Each wall is flat, endless, passes through zero and stands at right angles to its row. A trip goes straight from one point to another. Which walls does it cross, in order?

Walls:
(1): [-7.5 21.2 -4.7]
(2): [29.5 29.4  6.4]
(3): [  2.2  -5.5 -30.3]
Trips:
[ 15.8  11.8 -14.2] to [ 13.1   4.3 -10.6] -> none
[-8.4 18.1  9.8] to [ 17.6  -5.9 -11.5] -> 3, 1
[ 9.3 12.7 -5.3] to [ 23.6 -41.6  10.7] -> 1, 2, 3
[ 31.0  -1.7 -37.4] to [ -0.3  -2.0 -38.0] -> 1, 2

Walls:
(1): [ -5.7   5.5  30.5 -18.7 -20.5  -6.1  -9.5   7.8  22.2  -9.1 -27.6  19.3]
(2): [ -6.8  -1.0  39.8  23.3   4.5   3.0 -46.3 -33.5  31.8  -5.6 -37.0  10.3]
(3): [ 12.7  10.0 -31.2  13.5 -17.8  -9.3   6.3   9.7 -31.3 -26.1 -11.8   7.1]
(4): [  3.7  -6.3   6.1   0.0 -18.3 -12.6  -8.0  20.9 -21.2  -8.7  56.5  24.3]
(5): [ 10.0  23.6 -24.5  12.4  -5.4  16.2   8.5 -28.7 -25.8  -7.1  -2.9   7.8]
Trips:
[ -2.5  -2.6  -5.9  -3.8 -16.5  -1.5  22.9  -4.0 -23.9  54.3   0.3 -14.0] to [-33.2  28.6  -6.6  -9.4   1.5 -12.9  -9.0 -10.1 -16.7 -14.1  11.7   1.8] -> 4, 3
[  6.2  25.1  -5.7   0.6  13.7   4.2 -14.4  -1.2 -10.4  -6.1  16.1 -47.1] to [ 16.5  11.9 -24.4 -13.5  -6.8 -17.3 -19.4 -46.3   6.5   5.2  -8.8  17.0] -> 2, 1
[  1.9  14.9  -0.3 -18.2   0.2   5.6  26.6   7.9  -5.7  -2.1  23.3  19.9] to [-43.0  -9.4  -6.0   2.8 -13.3 -13.6  26.1  15.6 -44.6   0.4 -13.1   2.1] -> none

Walls:
(1): [ 29.2  23.8  32.0  14.8  39.2   6.8   8.2   2.2 -15.7  26.1  33.1 -18.9
  48.3   2.5 -14.2   8.9  38.3  -8.7 -28.4  -6.4   5.6  -3.5  21.7  -2.3
  -3.8 -18.2 -17.9  -8.1  26.5 -31.2  34.6 -26.2   1.1 -10.9  -5.2  11.8
 -31.8  -7.3  30.9   1.4 -22.7  12.8 -10.2 -25.3  13.6 -10.0 -30.0  17.0]
(2): [ -1.6  -9.5  -2.1  17.2  13.6   1.1  -5.6  -7.8 -10.6  -2.1   1.2  33.5
 -15.0  20.9  11.6 -25.9 -18.4 -10.1   1.0 -12.6   0.4  23.0   2.1 -17.7
  32.8 -13.0  -4.0  10.0  21.7   8.9  -6.5 -18.0 -37.2  12.7  -7.2  14.8
  -3.5  -9.0  14.6  33.6  13.4  17.0   4.0  42.2  -8.0  26.8 -10.1   6.3]
(3): [ 28.9 -24.8  -2.9   6.0   3.5  52.5  17.6  -2.2 -19.4 -24.2  19.1  -7.6
 -22.4 -29.4  -4.2 -15.1   9.4   6.7  27.4 -11.5  -9.7  14.2 -10.3  15.0
  27.7   7.6  -3.1   7.3   6.7   7.6  27.2   9.3  -9.3 -25.0 -22.2  12.0
  25.7   3.6   7.8   8.8   1.2 -27.7 -46.6 -13.8  -8.5  23.2 -12.0  27.8]
(4): [ -3.6  28.8   4.1 -38.0  15.7   0.9  15.2 -28.3   0.4 -19.7 -16.0  -6.6
  -3.7  -0.6  27.9 -36.7  -3.8  -6.4  32.5   9.2  10.5  18.8  -3.7   6.1
  -2.5   2.7  19.0   1.9 -19.4   0.0  -2.6 -12.3   4.1 -17.7   9.0 -20.1
  -4.8 -22.5  -7.8 -35.4 -20.8  19.6  10.1   7.2  16.7   0.2  -6.8  25.2]
(5): [  8.9   6.3 -16.8 -21.8 -24.3  -0.7  28.0  21.7   2.1   8.9 -27.2  28.1
  -9.8  25.4  16.7  -6.1 -15.9  28.5  -1.8  40.5 -16.1 -27.2  -0.9   6.8
   7.0 -12.5 -36.4   6.6  -4.3 -10.6 -25.0   8.5  -1.3  -9.0 -12.3  16.1
 -20.7   4.7  -2.3  -0.2   2.8 -27.0  -3.3  20.3 -48.5 -13.9 -20.2  -9.0]
Trips:
[  4.7  -3.8 -13.6 -33.3 -32.7  20.1  12.3  -3.6   4.6   3.3 -27.0   9.2
  11.0  -6.4 -16.7  36.6  -7.3 -10.5  26.3  10.1 -23.4 -19.5 -10.3  36.5
 -15.1   2.2 -25.7 -13.1   3.3   9.3  20.2 -32.7   3.5  38.8   7.1 -21.6
  20.1  12.5  20.8   7.2  10.7  29.6   8.8   2.2  -6.0  15.4   6.5  36.9] to [  9.7  29.6  12.1  -2.7  26.4  13.5 -13.3  31.2  15.5  15.3   6.3 -15.4
  18.6  33.2 -21.3 -26.4  25.8   4.4  30.1 -14.1  -3.6   3.0 -24.7 -18.9
  23.0 -39.4  -9.3 -12.5   2.5 -20.7  13.7  -4.1   9.3  10.2  -9.3  -9.3
 -18.1   7.2   1.7  -3.3   7.9  -5.5  14.9   5.1 -38.9 -14.2 -16.8  13.1] -> 1, 2, 3
[ -5.4  29.8   0.9  -5.5  15.4  -0.5  -0.8 -47.7  -2.3 -16.4 -38.1   5.5
  14.8   6.2   7.8  18.9  15.0  19.3   2.9   5.5  16.9   5.3  20.9  18.8
 -24.9 -57.2 -15.4   6.2  14.8   3.5 -17.5 -11.9   2.0   1.6   6.8  -0.3
  -0.6  -6.8 -12.6  43.9 -15.1  19.9   9.1 -26.5  30.7  16.5 -19.0 -37.6] to [ -4.4  -3.3 -32.9  12.1  -4.1   9.7   0.3  -6.8 -38.9   1.5  29.9   4.5
   7.4  16.3 -11.6 -30.3   8.1  -0.6  11.9   0.3  24.7  -5.7  33.7  11.9
   9.6  36.5 -13.2  39.5 -20.6 -32.6  -2.8 -22.4   6.2 -19.4 -16.2   6.9
 -10.9  30.1   4.2 -24.7   3.6  27.7  14.7  -7.4  27.1 -12.4   7.6  13.8] -> 2, 3
[ -0.9  45.4 -10.8  17.4  18.8 -12.6 -31.3 -17.4 -29.0  -4.2  -9.3   6.7
  -7.7   7.5   1.5  -0.5   2.4  -9.8 -14.5  -1.6 -25.2   4.3 -11.1  -0.9
  -9.9 -12.1  38.6  -8.7  12.4   9.9   6.7   1.7  -2.9 -19.0  15.4 -37.1
  -6.8 -28.9  -0.7  14.5  -0.3  -7.2   6.9  -5.6  -1.1   7.5 -26.6  38.8] to [-11.9 -22.6 -37.8   2.8  -9.7  -6.6 -14.7   3.5 -20.9   0.8  15.1  -4.7
  11.6 -17.6  -9.9   8.5   7.8  -3.1 -16.5  -5.4  -7.6  39.9  28.1 -34.3
 -13.8   4.4  29.5  -3.9 -33.7 -27.4 -12.4 -19.0  22.0   0.5 -10.7  -0.7
   5.2 -23.3   3.9 -21.0  -0.5   4.6  10.1  -4.4  -9.7 -40.0 -19.7  18.1] -> 2
[  8.9  19.2 -24.9 -18.9 -34.4   9.0  -4.4 -39.1   7.0 -40.7  24.2  -8.5
   1.0 -38.3  15.3 -32.7  29.0 -23.7   1.2  -1.2  -9.6 -28.6  -4.1   1.9
   4.1   5.4  25.4 -29.2 -36.2  23.9 -22.8 -34.5   4.0 -17.1  32.0  17.4
   2.6 -20.5 -38.6   3.5 -17.4  17.6  24.7 -28.5  -3.9   4.1 -14.6  -3.7] to [ 11.1   2.9   5.9  11.7  30.5  10.5  10.5  22.2  33.4 -43.6  -4.7   3.8
   4.5  17.0   5.1   9.7 -29.8 -25.0  15.4  11.4   7.3   8.9 -20.4   8.0
  15.3  11.9 -47.0 -12.9   1.7  19.6  -9.6  10.7 -17.5   1.4   7.0   2.8
 -24.5  20.9  20.1 -14.2  59.4  17.1  31.5   3.7  -7.0 -26.5  12.4  28.5] -> 3, 2, 5
